Each row is a point. To make a cloud, some directions were put in groups of two or more. Within a group, all points are equally far from the middle, so they leave a hole (a ring in 2 directions, a hollow ball in 3). The other directions are filled evenly. Then the cloud was stretched, turned, moved and blurred a little. Count the holes, and give their numbers of directions, smallest first.

Cloud:
[[ 34 -28]
 [  2 -50]
 [ 34 -26]
 [-19  30]
 [ 30 -33]
 [ 38 -19]
 [-43 -28]
 [-45   3]
 [-28 -44]
 [ 21  28]
 [-45 -22]
 [ 33  16]
 [-37  17]]
Holes: 1 (2)

Cloud:
[[-12  -3  48]
 [-15  58 -14]
 [-36  33  32]
 [-29 -16 -46]
 [ 48  -4   2]
 [ 32  27 -40]
 [ 33 -15  27]
 [-25 -39  13]
 [-24  52 -25]
 [-54  14  21]
 [-52   3  24]
 [-24 -30 -38]
 [ 45  20   8]
 [-45   9 -40]
 [ -4  23  47]
 [-10 -45  -1]
 [ 44  -9 -25]
 [-15  -3 -57]
 [ 28   3  37]
 [-55 -13   1]]
Holes: 1 (3)

Cloud:
[[-53  -3  30  -4]
 [ -1  18 -36  32]
 [-40  50   6   3]
 [-40  48  10   3]
 [ 44   6  -5 -28]
 [-44 -12  35 -14]
 [ 34 -18  25  10]
 [ -4  20  12 -59]
 [-20 -40  20 -24]
 [-50  -6 -49 -13]
 [ 36   8  30 -13]
 [  6  36 -16 -52]
 [-26 -21  -4 -49]
 [-48  54 -19  -8]
 [ -2 -36  20  25]
 [-50 -21   6  23]
 [ 17 -27 -37 -16]
 [-16  -9 -55  17]
 [-25   5  -4 -60]
 [ 12 -36  21  19]
 [-19  43 -29 -48]
 [-22 -32  11  32]
 [ 19  10  25  23]
 [ 34  10  32 -13]
 [-40  50   6   3]
 [ 36 -32   1 -12]]
Holes: 2 (2, 2)
